Every row gives one point. A path goes straight from each point to the next, and from the last back to the first. The post is the endless flat space through its rows: a point in 2 columns, a line in 3, a plane in 4, and so on, so that a path can go around it. Count how often the path circles the post. Going back the other way cancels.
(in the rows, 100 means zero)

Post:
[[115, 63, 77],
[93, 114, 127]]
Path:
[[95, 103, 62],
[121, 98, 90],
[130, 75, 90],
[110, 69, 135],
[70, 54, 110],
[70, 116, 113],
[79, 132, 80],
[114, 104, 101],
[129, 82, 116],
[111, 35, 123],
[78, 56, 96],
[83, 65, 50],
[112, 126, 75],
[94, 131, 116],
[61, 115, 108],
[94, 30, 47]]
Times around: 2

Post:
[[94, 123, 111, 111, 119, 79, 149, 101, 114],
[136, 69, 97, 18, 88, 140, 84, 108, 67],
[75, 100, 123, 145, 88, 65, 93, 99, 99],
[127, 42, 78, 86, 85, 131, 96, 110, 70],
[105, 156, 114, 117, 109, 98, 127, 81, 159],
[91, 104, 154, 179, 120, 95, 118, 61, 59],
[97, 122, 117, 110, 83, 89, 129, 59, 105],
[127, 101, 85, 56, 127, 102, 96, 78, 95]]
Path:
[[84, 183, 141, 106, 103, 99, 123, 52, 86],
[108, 86, 113, 170, 57, 107, 58, 92, 84],
[125, 73, 103, 96, 84, 84, 72, 139, 92],
[144, 82, 78, 91, 150, 92, 118, 77, 133],
[108, 70, 114, 114, 128, 124, 120, 83, 76],
[96, 112, 96, 98, 83, 98, 95, 64, 113],
[76, 125, 139, 120, 122, 123, 117, 73, 78],
[75, 119, 124, 64, 118, 86, 116, 99, 114],
[59, 129, 122, 113, 93, 89, 93, 69, 84],
[95, 160, 92, 97, 52, 75, 97, 87, 118],
[144, 113, 90, 99, 135, 102, 130, 95, 109],
[169, 55, 86, 119, 104, 170, 112, 112, 113],
[87, 76, 102, 79, 134, 69, 117, 96, 117],
[105, 104, 91, 140, 110, 134, 184, 85, 116]]
Times around: 2

Post:
[[66, 102, 74, 142, 116, 61, 96, 98, 116, 99, 128, 79, 107, 53, 61, 135, 91, 44],
[118, 50, 85, 79, 56, 102, 73, 90, 111, 137, 105, 79, 103, 120, 94, 99, 76, 128],
[99, 90, 112, 61, 59, 151, 98, 47, 68, 112, 87, 113, 93, 130, 88, 69, 81, 93],
[78, 70, 88, 96, 77, 73, 153, 97, 55, 136, 80, 158, 91, 80, 93, 78, 183, 99],
[87, 114, 103, 93, 61, 71, 100, 45, 93, 65, 104, 121, 126, 104, 78, 84, 97, 135],
[58, 119, 115, 105, 128, 88, 97, 103, 67, 76, 73, 37, 109, 83, 71, 106, 144, 84],
[104, 93, 135, 80, 73, 76, 97, 82, 100, 98, 48, 110, 148, 105, 55, 148, 92, 93],
[81, 77, 69, 124, 119, 100, 95, 78, 99, 96, 119, 119, 150, 102, 104, 96, 112, 112],
[114, 61, 104, 96, 64, 84, 102, 146, 73, 64, 94, 59, 75, 81, 131, 82, 61, 83],
[130, 112, 62, 119, 93, 83, 110, 89, 92, 82, 69, 65, 75, 135, 81, 70, 45, 102],
[76, 107, 129, 70, 81, 71, 85, 91, 91, 125, 95, 136, 98, 102, 106, 78, 91, 74],
[69, 128, 90, 132, 130, 82, 132, 97, 67, 65, 39, 54, 52, 80, 72, 92, 49, 140],
[75, 113, 64, 195, 116, 102, 86, 129, 76, 114, 110, 80, 86, 118, 71, 153, 112, 132],
[115, 91, 116, 63, 66, 103, 63, 118, 133, 87, 92, 107, 102, 92, 52, 93, 77, 67],
[117, 117, 85, 112, 52, 81, 74, 105, 144, 95, 66, 118, 106, 45, 137, 108, 82, 99],
[85, 106, 68, 66, 87, 82, 87, 89, 82, 85, 94, 144, 78, 94, 109, 102, 117, 80],
[95, 121, 109, 66, 93, 77, 157, 103, 94, 93, 97, 124, 93, 72, 112, 97, 132, 88]]
Path:
[[87, 104, 68, 98, 129, 107, 91, 109, 65, 84, 123, 115, 106, 120, 82, 112, 102, 81],
[108, 107, 102, 70, 120, 84, 81, 89, 64, 58, 112, 94, 127, 106, 93, 66, 62, 72],
[89, 86, 102, 88, 61, 77, 104, 93, 83, 68, 93, 135, 80, 53, 83, 128, 124, 93],
[58, 75, 119, 82, 101, 58, 93, 86, 64, 67, 89, 37, 42, 99, 60, 130, 92, 60],
[91, 81, 90, 118, 94, 75, 86, 154, 147, 96, 80, 71, 73, 87, 83, 136, 57, 126],
[78, 68, 129, 73, 93, 96, 88, 65, 113, 105, 133, 102, 95, 116, 62, 101, 90, 99],
[107, 95, 66, 97, 121, 95, 156, 55, 94, 81, 89, 102, 100, 40, 116, 125, 95, 85],
[119, 104, 93, 38, 95, 63, 89, 87, 119, 94, 72, 100, 128, 62, 73, 107, 61, 92],
[98, 138, 119, 87, 91, 117, 123, 148, 60, 59, 55, 118, 117, 103, 78, 133, 130, 82],
[73, 109, 116, 52, 69, 87, 107, 96, 119, 129, 113, 87, 53, 101, 75, 53, 105, 120],
[98, 60, 88, 80, 68, 96, 106, 45, 105, 112, 85, 78, 82, 97, 126, 79, 31, 84],
[100, 87, 82, 108, 77, 80, 126, 96, 66, 73, 108, 83, 61, 87, 91, 41, 128, 100],
[122, 104, 110, 84, 88, 65, 57, 105, 89, 70, 94, 85, 143, 116, 76, 112, 91, 94],
[68, 85, 85, 106, 133, 105, 87, 114, 81, 102, 113, 88, 133, 117, 90, 122, 51, 100],
[76, 124, 129, 112, 81, 81, 104, 111, 102, 95, 80, 99, 147, 95, 82, 108, 101, 61],
[85, 71, 85, 114, 115, 137, 123, 97, 128, 105, 80, 105, 94, 70, 79, 113, 99, 102],
[116, 87, 54, 120, 82, 71, 119, 56, 103, 93, 107, 141, 118, 101, 65, 121, 128, 80],
[79, 109, 128, 103, 55, 87, 91, 75, 77, 112, 83, 87, 71, 45, 101, 102, 82, 72],
[93, 77, 87, 100, 83, 101, 97, 69, 66, 86, 118, 84, 127, 117, 83, 63, 59, 82],
[34, 110, 110, 114, 65, 59, 116, 104, 43, 46, 113, 124, 112, 95, 96, 135, 83, 115],
[97, 78, 79, 133, 93, 99, 166, 69, 83, 90, 49, 85, 133, 99, 130, 104, 103, 138],
[85, 109, 81, 130, 124, 78, 93, 79, 96, 129, 61, 91, 93, 117, 67, 104, 92, 84],
[106, 123, 64, 125, 106, 81, 147, 57, 94, 137, 80, 95, 71, 85, 111, 97, 134, 130]]
Times around: 3

Post:
[[111, 66, 109, 128, 95, 77, 94, 70, 109, 98, 96, 83, 43, 109, 90, 112, 112, 107],
[113, 154, 86, 102, 139, 84, 78, 125, 112, 106, 128, 126, 113, 110, 78, 74, 80, 104],
[114, 79, 78, 78, 86, 105, 90, 111, 117, 119, 125, 127, 88, 141, 103, 101, 83, 103],
[115, 132, 69, 84, 112, 74, 114, 105, 106, 69, 100, 86, 105, 139, 79, 104, 92, 110],
[79, 72, 72, 114, 89, 93, 97, 116, 69, 106, 70, 85, 88, 90, 99, 143, 143, 133],
[118, 70, 36, 81, 127, 101, 101, 84, 144, 83, 84, 123, 126, 108, 81, 91, 92, 93],
[71, 95, 91, 137, 116, 116, 100, 74, 76, 71, 84, 73, 65, 117, 127, 140, 137, 128],
[51, 60, 112, 108, 103, 122, 87, 81, 112, 97, 76, 80, 76, 121, 83, 110, 131, 130],
[67, 114, 148, 92, 80, 82, 74, 78, 123, 71, 70, 133, 46, 91, 123, 109, 124, 102],
[133, 95, 74, 64, 103, 102, 77, 92, 98, 101, 92, 158, 118, 163, 60, 79, 96, 106],
[63, 127, 121, 134, 93, 77, 28, 67, 116, 36, 94, 94, 68, 116, 123, 103, 106, 132],
[93, 105, 89, 101, 90, 60, 88, 114, 121, 78, 130, 161, 105, 121, 71, 120, 89, 78],
[64, 102, 50, 129, 55, 89, 136, 100, 78, 137, 68, 90, 83, 126, 99, 102, 124, 118],
[94, 78, 108, 112, 95, 92, 128, 85, 103, 99, 74, 103, 118, 109, 97, 128, 105, 134],
[96, 106, 60, 121, 76, 66, 139, 129, 113, 95, 107, 127, 127, 128, 96, 74, 143, 113],
[132, 128, 100, 104, 115, 82, 66, 92, 153, 90, 117, 104, 133, 140, 82, 119, 97, 74],
[109, 120, 70, 80, 102, 99, 92, 66, 107, 83, 131, 116, 130, 113, 87, 68, 102, 92]]
Path:
[[76, 55, 96, 77, 109, 107, 79, 117, 89, 70, 101, 159, 114, 136, 55, 163, 77, 138],
[105, 146, 60, 122, 124, 99, 88, 76, 94, 80, 77, 75, 94, 157, 118, 104, 127, 139],
[65, 122, 97, 107, 60, 79, 104, 86, 93, 121, 128, 115, 93, 143, 114, 87, 124, 77],
[146, 71, 16, 104, 138, 101, 79, 89, 111, 115, 77, 93, 68, 68, 112, 110, 100, 68],
[97, 135, 101, 99, 103, 111, 32, 116, 118, 41, 111, 102, 123, 133, 97, 93, 82, 125],
[111, 103, 67, 104, 69, 130, 97, 83, 123, 133, 123, 80, 112, 122, 89, 112, 67, 132],
[85, 84, 59, 140, 62, 84, 150, 70, 129, 108, 130, 133, 94, 134, 87, 84, 128, 85],
[107, 89, 100, 102, 69, 109, 110, 101, 60, 144, 107, 70, 55, 105, 89, 91, 132, 129],
[156, 128, 60, 122, 151, 88, 62, 70, 115, 35, 57, 95, 164, 117, 96, 115, 99, 97],
[84, 53, 131, 103, 93, 61, 54, 108, 143, 61, 124, 117, 94, 138, 96, 140, 108, 59],
[83, 90, 64, 158, 98, 92, 94, 75, 86, 154, 124, 71, 42, 109, 135, 152, 96, 97],
[120, 86, 91, 97, 149, 105, 67, 83, 122, 82, 83, 169, 82, 113, 82, 102, 127, 108],
[82, 102, 90, 107, 83, 130, 98, 49, 120, 46, 63, 61, 127, 156, 86, 128, 97, 144],
[102, 85, 110, 117, 62, 84, 63, 113, 118, 116, 77, 176, 65, 125, 98, 145, 94, 71],
[94, 148, 77, 118, 114, 83, 41, 133, 97, 78, 146, 111, 139, 156, 109, 74, 106, 103],
[63, 91, 137, 72, 132, 92, 91, 77, 120, 83, 84, 144, 70, 126, 111, 106, 115, 98],
[106, 65, 94, 110, 117, 65, 59, 112, 73, 67, 133, 90, 7, 150, 93, 143, 55, 119],
[90, 113, 33, 117, 101, 130, 86, 82, 42, 130, 100, 170, 102, 133, 74, 38, 134, 94],
[66, 107, 91, 73, 41, 128, 90, 43, 53, 113, 83, 151, 71, 117, 83, 81, 64, 114],
[136, 125, 62, 102, 145, 109, 51, 83, 141, 80, 82, 102, 135, 129, 71, 86, 111, 130],
[133, 131, 68, 76, 80, 75, 102, 46, 110, 138, 58, 114, 96, 120, 113, 93, 108, 108],
[115, 105, 73, 125, 144, 58, 75, 109, 121, 92, 97, 80, 128, 138, 92, 120, 121, 104],
[55, 101, 101, 73, 36, 31, 133, 119, 113, 120, 70, 142, 79, 115, 110, 79, 130, 97],
[70, 120, 80, 148, 134, 66, 76, 81, 85, 27, 107, 86, 94, 132, 114, 154, 138, 136],
[52, 112, 104, 71, 48, 99, 126, 96, 132, 154, 69, 124, 76, 122, 35, 47, 121, 114],
[90, 109, 134, 103, 93, 105, 49, 54, 114, 61, 54, 87, 52, 121, 105, 86, 98, 151],
[62, 94, 62, 112, 119, 112, 77, 74, 125, 55, 52, 126, 89, 109, 112, 134, 83, 88],
[50, 58, 53, 130, 83, 39, 81, 132, 95, 48, 108, 140, 41, 118, 102, 141, 102, 95],
[108, 102, 94, 68, 84, 71, 101, 96, 112, 95, 94, 136, 95, 113, 109, 129, 87, 71],
[127, 73, 98, 83, 61, 113, 38, 74, 84, 66, 71, 82, 79, 160, 123, 131, 102, 113],
[108, 131, 77, 96, 100, 153, 65, 85, 79, 147, 119, 98, 95, 148, 57, 86, 92, 105]]
Times around: 0
